Every row gives one point. Each copy is the shape, with its points in the same order, turned, moved and blurred by noise. Is it also mirrored, or only turned?
In the rows, zero is written as 128.

Shape (7 x 3)
[[229 148  94]
 [103 150 111]
 [214 146 171]
 [129 121 158]
 [ 98  87 138]
 [ 90 168  85]
 [140 140  49]]
Copy 1 (7 x 3)
[[189  70  90]
 [113 151 142]
 [123  74  48]
 [ 76 109 115]
 [ 64 106 162]
 [129 178 157]
 [175 126 175]]
Copy 1 is: mirrored
Copy 2 (7 x 3)
[[171  62 211]
 [108 145 142]
 [217 106 171]
 [157 123 113]
 [117 125  84]
 [ 73 152 165]
 [ 81  94 183]]
Copy 2 is: mirrored

Shape (8 x 4)
[[149 119 159  84]
 [102  83  88 100]
 [103  81 155 196]
 [164 149 162 149]
 [172 180 196 100]
 [130 104 153  95]
 [100  94 132 200]
 [101 162 192 201]]
Copy 1 (8 x 4)
[[127 120  92  89]
 [120  73 120 165]
 [194 160  89 187]
 [159 177 123  99]
 [118 188 103  52]
 [134 113  88 117]
 [185 155 113 201]
 [161 230  93 165]]
Copy 1 is: mirrored
Copy 2 (8 x 4)
[[179 118 149 134]
 [132 137 137  61]
 [ 94  59  69  98]
 [131 108 109 178]
 [166 101 160 209]
 [166 103 139 113]
 [ 80  76  75 101]
 [ 73  33 112 172]]
Copy 2 is: only turned
Copy 3 (8 x 4)
[[168 111 177 149]
 [ 99  74 124 149]
 [136 138  63 212]
 [182 160 112 145]
 [200 190 178 135]
 [146 106 150 158]
 [120 140  51 192]
 [138 213  90 203]]
Copy 3 is: only turned

Shape (10 x 4)
[[166 135 189  86]
 [ 93  93 170 209]
 [  7 133 160 131]
 [164  91 202  84]
 [136 159  83 101]
 [157 146 143  83]
 [142 143 157  90]
 [167 174 147 104]
 [154  90 140 185]
 [161 127 132 132]]
Copy 1 (10 x 4)
[[143  91 123  59]
 [125 186 205 132]
 [171 133 162 210]
 [121  69 149  58]
 [103 151  60 121]
 [117 115  80  95]
 [138 117  95  88]
 [141 148  75  87]
 [ 92 183 171  91]
 [ 98 161 114  88]]
Copy 1 is: mirrored
Copy 2 (10 x 4)
[[ 86 141  97  79]
 [185 138 209  92]
 [126 210 204 178]
 [109 172  94  52]
 [131 109  91 174]
 [103 134  84 121]
 [ 98 142 103 115]
 [ 86  96 101 120]
 [186 110 144  83]
 [141 108 109 106]]
Copy 2 is: mirrored
Copy 3 (10 x 4)
[[121 150  71  79]
 [211 180 174 138]
 [166 166 111 237]
 [114 188  90  72]
 [114  67 123 134]
 [114 112  83 100]
 [123 131  82 113]
 [136  96  76  97]
 [174 145 182  90]
 [144 115 130  95]]
Copy 3 is: only turned
